Rows are points. Each copy is the shape, with its points in the same order, turned, moved and blurred by noise. Some copies are also mirrored. Which?
(in the rows, 128 means zero)

Shape (9 x 3)
[[157 160 138]
 [195 100 172]
 [ 78 142  79]
 [ 36 145 130]
 [153 106 162]
 [197  95 169]
 [ 66  68 113]
 [179  82 197]
 [139 122 135]]
Copy 1 (9 x 3)
[[126  95 142]
 [205  76 154]
 [ 95 165  82]
 [ 98 212 132]
 [181 118 145]
 [207  78 148]
 [170 204  86]
 [225 103 170]
 [153 123 127]]
Copy 1 is: mirrored
Copy 2 (9 x 3)
[[ 98 124 125]
 [ 97  46 156]
 [158 168  92]
 [196 173 134]
 [118  78 140]
 [ 92  46 147]
 [217 102 121]
 [113  40 180]
 [133 104 135]]
Copy 2 is: mirrored
Copy 3 (9 x 3)
[[168 167 127]
 [204 131 178]
 [115 136  54]
 [ 62 150  96]
 [169 128 157]
 [203 117 176]
 [ 86  73 108]
 [181 114 209]
 [156 134 131]]
Copy 3 is: only turned
Copy 4 (9 x 3)
[[152  78 132]
 [196 131 177]
 [ 94 122  60]
 [ 42 128  99]
 [157 129 157]
 [204 130 178]
 [100 194  98]
 [175 143 203]
 [152 123 129]]
Copy 4 is: mirrored

Shape (7 x 4)
[[ 85 134 102  84]
 [ 37 193 108 125]
 [224 133 188 172]
 [ 94  76 122 131]
 [126 118 164  85]
 [193 111 168 121]
 [140 128  78 155]]
Copy 1 (7 x 4)
[[ 80 140  93 122]
 [ 45 198  99 170]
 [235 167 195 133]
 [109  90 136 153]
 [116 136 153  92]
 [193 139 165 105]
 [161 142  93 176]]
Copy 1 is: only turned
Copy 2 (7 x 4)
[[ 77 134  90 113]
 [ 27 180 117 172]
 [229 143 187 147]
 [112  74 115 148]
 [118 128 145  95]
 [193 129 160 116]
 [148 142  80 175]]
Copy 2 is: only turned
Copy 3 (7 x 4)
[[ 79 140  71 122]
 [ 29 189 115 166]
 [237 126 170 144]
 [ 94  72 106 144]
 [123 113 120  84]
 [189 117 133 102]
 [128 125  79 187]]
Copy 3 is: only turned
Copy 4 (7 x 4)
[[ 62 118  86 117]
 [ 10 156  57 179]
 [219 196 133 174]
 [ 94  77 122 163]
 [103 134 140 131]
 [188 155 137 130]
 [135 114  43 175]]
Copy 4 is: only turned
